Every row gives one point. Each copy is the shape, with its points in the same order, turned, moved and blurred by noise. Say if it was mirrored as well.
In the rows, 128 means zero.

Shape:
[[166 162 118]
 [133 127 131]
 [ 68  89 110]
 [142 129 129]
 [154 124 189]
 [183 121 113]]
Copy 1 (6 x 3):
[[127 166  95]
 [125 129 129]
 [159  94 189]
 [122 132 123]
 [ 63 128 126]
 [127 124  79]]
Copy 1 is: mirrored
Copy 2, 6 rows:
[[155 150 160]
 [130 133 125]
 [ 68  83 103]
 [140 135 125]
 [155 174  81]
 [177 121 136]]
Copy 2 is: mirrored

Shape:
[[122 111 131 177  94 115]
 [136 147 149 124 171 151]
 [125 162 111  92 114  82]
 [147 160 172 158  96 106]
 [ 71 146 112 155 180 149]
 [158 169 144 157 146  73]
 [140 177 156 183 140 136]
 [143 170 105 121 118 154]
 [118 144 117 141 113 105]
 [ 96 100  87 144 176 160]
 [104 116 148 146  91 103]
 [156  99 123 107 142 106]]
Copy 1:
[[111 127 151 142 197 133]
 [139 159 117 156 105 127]
 [ 99 174 113  75 152 106]
 [127 181 180 135 171 124]
 [ 67 139  86 187 122 126]
 [139 187 130 140 167  71]
 [125 194 144 183 155 123]
 [123 178  97 121 145 163]
 [ 99 152 126 121 174 115]
 [ 95  92  75 173 130 139]
 [ 91 130 167 125 173 126]
 [153 118 116 103 142 107]]
Copy 1 is: mirrored
Copy 2, 12 rows:
[[134 127 151 179 101 102]
 [134 141 153 125 185 146]
 [138 154 125  85 129  74]
 [163 178 177 153 117 106]
 [ 70 138 125 157 186 123]
 [175 170 151 148 166  70]
 [147 185 154 178 161 128]
 [142 161 105 119 135 146]
 [128 146 131 139 125  92]
 [ 87  88 109 153 175 137]
 [118 134 170 148  99  94]
 [162  92 145 112 147 105]]
Copy 2 is: only turned
Copy 3:
[[109 115 129 163  94 110]
 [128 143 129 122 184 139]
 [121 152 105  82 127  67]
 [132 160 172 145 110  96]
 [ 70 147  85 150 179 138]
 [137 150 146 149 157  55]
 [130 175 147 176 152 117]
 [150 168  96 119 131 131]
 [110 142 111 132 118  92]
 [ 94  99  62 141 172 151]
 [ 91 120 142 131  95 105]
 [142  87 117 105 148  99]]
Copy 3 is: only turned
Copy 4:
[[141 128 136 180  97 102]
 [115 133 152 114 154 163]
 [104 157 107  87  94  95]
 [103 131 178 147  79 114]
 [122 185 124 159 183 140]
 [ 54 121 145 131 109 110]
 [ 86 150 174 167 114 153]
 [121 161 117 121  92 168]
 [118 148 119 141 105 107]
 [154 150  89 160 184 149]
 [148 142 149 149  99  80]
 [129  92 109 107 127 117]]
Copy 4 is: mirrored

Shape:
[[144 157 154  76 151 154 111 113]
 [199 102 121 143 111 128 109 160]
 [132 160 138 172 137 127 165  95]
 [173 127 146 142 137 100 181 101]
 [148  90 138 139 153 116 156 108]
 [123 161  76 108 131 156 122 181]
 [142 116 109 104  92 169  91 163]
 [ 90 183 110  86 100 144 160 182]
 [144 132  91 124 122 133  83 151]
 [ 80 178 142 144 142 103 128 142]
 [100 182 141 128 159  96 155 134]
 [110 171  82  65  86 134 133 149]]
Copy 1, 12 rows:
[[167 151 124  97 163 151  96  96]
 [195 128 134 137 109 129 134 189]
 [137 179 151 175 141 124 159 103]
 [177 161 157 143 139  87 172 112]
 [165 114 139 152 149 104 165 116]
 [114 166  72 111 144 156 123 173]
 [146 122  98 105  98 172 110 161]
 [ 75 187 108  71 130 143 135 143]
 [146 136  91 140 120 139  96 165]
 [ 78 170 146 147 160 116 106 124]
 [ 98 182 142 133 176 100 125 115]
 [107 178  71  75 101 129 112 131]]
Copy 1 is: only turned
Copy 2:
[[144 145 152  81 136 178 127 100]
 [109  71 179 105  96 118 135 154]
 [114 142 136 173 120 125 162  89]
 [155 105 155 148 121 112 187  94]
 [151  81 161 157 144 133 147 105]
 [ 98 136 104  98 145 141 118 182]
 [116 104 139 100  96 167  93 177]
 [143 186  96 117 132 147 135 196]
 [103 108 138  99 120 123  90 150]
 [124 189 143 156 150 114 112 128]
 [137 183 135 143 163 109 144 118]
 [158 154  79  92 111 138 111 174]]
Copy 2 is: mirrored

Shape, 16 rows:
[[140 109 148 114 103 105 125 128 140  80 128]
 [ 76 144 133 152 123  95 109  98 136 141 123]
 [185 130 179 176 132 135 147 136 131 150 105]
 [163 205  64 195 155 131  70 109 100 168 163]
 [101 135  92 125  95  97 142  78 116 151 140]
 [163  98 124  91 117  74 133 149 161 135  94]
 [151 147 110 169 157 151  54 103 103 186 168]
 [152 101 134 133 121  87 156 140 151 100 124]
 [124 120 132 125  97 115 151 153 158 125 122]
 [164 125 132 153 162 132 132 165  86 127  81]
 [103 122  98 140 137 122 139  81 156 127 105]
 [123 185 114 135 142 135 108  68 141 138 131]
 [105 168 117 114 122 113 125 124 139 143 120]
 [144 120 146 176 141 116 133 153 163 120 100]
 [152 155  94 169 149 185  84 125 117 173 174]
 [163 126 172 159 197 113 166 163 134 128 130]]
Copy 1:
[[148 106 143 109  94 101 100 139 110 109 131]
 [111 108 148 126 114 142  58 113 109 178 106]
 [144 143 138 153 113  90 139  61 152 132  95]
 [130 205  64 195 150 115  30  94 111 161  98]
 [158 119 107 127 103 174  73 127  84 179 114]
 [167 105 109  70 112  90 125 142 123 140  84]
 [100 178  54 148 130 124  49  62 129 147 132]
 [165  93 128 121 113  91 115 135 122 131 109]
 [143 110 136 122  96 122 122 151 151 149 111]
 [112 146 114 139 152 114 126 111 123  89  58]
 [157  92 133 126 131 166  53 115 132 151  90]
 [154 165 139 128 136 159  39  96 122 155 117]
 [128 156 141 109 129 147  83 139 124 167 100]
 [139 104 144 148 117  83 101 106 161 130  77]
 [117 175  56 172 132 139  60  92 160 138 136]
 [135 116 136 151 183  79 148  93 146 134 106]]
Copy 1 is: mirrored
Copy 2, 16 rows:
[[157 123 116 135 109  91 127  98 149 101 126]
 [ 72 126 130 149 126  76 113  92 107 143 143]
 [137 134 198 154 169 135 141 129 162 134 117]
 [ 50 189 178  93 171 136  78 148 126 136 208]
 [ 89 115 116 117 113 105 146  85 115 151 184]
 [146 101 110 110 134  66 146 129 192 144 122]
 [ 85 128 176 116 168 140  41 142 121 147 193]
 [139 123 120 147 127  89 159 126 166 102 136]
 [126 129 109 141 109 112 154 123 155 138 114]
 [129 119 160 101 186 120 144 160 124 110 107]
 [ 69 104 107 128 141 109 136  79 143 116 141]
 [ 77 156 129 125 166 119  98  62 129 136 158]
 [ 97 150 108 117 138 104 122 102 124 157 130]
 [105 132 147 162 144 111 131 140 167 106  99]
 [ 88 143 155 117 155 184  61 144 132 147 181]
 [137 132 138 186 207 119 151 162 149 114 110]]
Copy 2 is: mirrored
Copy 3:
[[155 106 176 130  93 115 139 131 146 102 133]
 [ 77 128 175 162 114 147 141 100 152 143 134]
 [176 114 172 171 157 149 139 171 141 165  84]
 [112 175 116 192 166 183  58 112  79 171 162]
 [103 144 135 147  86 142 170  88 120 164 147]
 [145 106 150 124  95  65 121 138 162 163 110]
 [103 119 148 141 165 197  79 126  84 185 160]
 [162 110 153 152 118  90 153 133 159 125 134]
 [131 122 141 143  95 118 151 158 169 135 129]
 [131 116 138 161 162 109 120 166  99 125  69]
 [108 110 120 150 114 145 148  80 162 137 113]
 [112 164 143 136 131 186 107  82 145 146 122]
 [ 98 159 144 134 105 138 128 126 153 143 124]
 [137 100 153 182 146 125 125 153 170 132 107]
 [117 127 111 143 164 210  88 150 102 164 160]
 [150 124 161 147 211 110 146 165 157 132 107]]
Copy 3 is: only turned
Copy 4, 16 rows:
[[ 91 112 162 111  87 104 141 147 153 108 146]
 [107 139 154 136 151 117 102  82 117 116 100]
 [113 153 172 175 114 140 192 130 141 161 142]
 [174 198  79 193 119 150  88  76 112 126 166]
 [132 118 117  85 127 124 127  85 100 117 102]
 [102  95 136 122 101  85 131 168 149 169 113]
 [159 151 120 171 145 194  84  92 110 148 181]
 [105  95 149 130 105  77 165 136 142 124 139]
 [128 115 161 120 118 100 157 149 157 120 104]
 [ 77 146 113 188 131 145 167 170 121 140 135]
 [ 95 101 118 131 145 126 133  75 159 122 102]
 [113 173 109 117 146 140 114  71 154 132 137]
 [117 154 124 110 134 120 115 123 143 120 102]
 [104 123 170 189 127 100 157 130 157 133 124]
 [181 149 116 174 144 189 114 105 141 124 175]
 [ 99 141 155 177 170  93 183 159 145 145 173]]
Copy 4 is: mirrored

Shape, 16 rows:
[[138 130 106 171 116 147  85  85 122 138 111 172]
 [129 177 117 124  87 142 104  82 166 120 105 134]
 [123 141 123 175  69 153 165 147 134 163  91 124]
 [130 184 136 159  94 122 158 179 111 155 158 136]
 [117 121  87 152 104 106 100 115 202 127 111 128]
 [136  89 164 118 150 166 158 159 104  84 150 130]
 [119 139  83 114 154 162 136  75 149 143 116 162]
 [161  86 151 123 186 134 150 139  97 102 171 127]
 [130 168 109 149  73  88 121 144 126 187  98 129]
 [121 133  83  97 116 152  80 121 135 134  84 154]
 [131 111 142 147 182 157 166 162  75 117 164  64]
 [154 150 146 138 118 118 135 111 157 145  67 126]
 [108 127 141 151 190 129 185 178  78 101 144 150]
 [ 77 170 149 168  79 101 110 130 130 153  98 116]
 [113  84 134 109 143 127 189 119  79 125 162 132]
 [139 156  77 149 100 114 125 107 110  92  98 137]]
Copy 1, 16 rows:
[[139 136 125 183 107 135 114  84 105 131 116 160]
 [107 185 111 138 120 116 107  70 155 129 109 146]
 [ 76 148 113 121  98 170 142 112 125 177 116 111]
 [ 73 150 119 118 123 107 133 151  97 171 171 122]
 [128 142 124 174 113 112 127 112 202 152 101 135]
 [138  74 125 107 153 163 124 144 122  77 172 127]
 [161 178 114 161 141 146 169 101 122  98 110 172]
 [165  63 116 135 173 128 149 123 110  87 174 123]
 [106 163 122 132 102  93 130 115 106 194 100 104]
 [159 165 108 144 123 132  90 126 130 118  71 150]
 [136  91 124 141 181 157 154 150  94  99 182  54]
 [117 141 134 118 162 130 135  72 135 166  90 129]
 [ 91  87 152 139 181 135 176 171  82  91 164 133]
 [ 82 164 177 137  96 101 120 103 132 153 114  97]
 [143  97 122 112 114 126 193 138  88  80 156 108]
 [ 87 140  84 163 118  99 123  99 109 102  88 142]]
Copy 1 is: mirrored
Copy 2:
[[136 115 128 181 119 131  78  75 106 141 111 153]
 [130 169 104 142  74 137  92  92 155 110 102 114]
 [116 141 125 169  86 139 172 135 150 173  81 139]
 [136 187 142 138  87 122 164 158 118 167 155 135]
 [ 93 140 104 166 112 115  80 106 199 130 125 125]
 [127  80 175 134 135 132 146 150 112  97 152  83]
 [120 138 104 140 149 171 118  55 141 114 126 131]
 [141  87 180 124 162 101 142 119 104 113 171  82]
 [127 164  95 135  88 103 126 127 148 198 100 151]
 [133 113  75 118 121 165  73 109 143 132  99 124]
 [128 119 168 157 175 119 180 135  75 145 156  36]
 [137 160 142 131 123  94 111 109 159 134  74 119]
 [124 125 166 140 187 135 172 169  78 102 157 124]
 [ 82 181 116 151  90  99 107 135 119 169  93 127]
 [106  81 142 119 142 124 182 105  90 122 161 114]
 [140 138  70 180 119 112 117 113 121 117 116 138]]
Copy 2 is: only turned
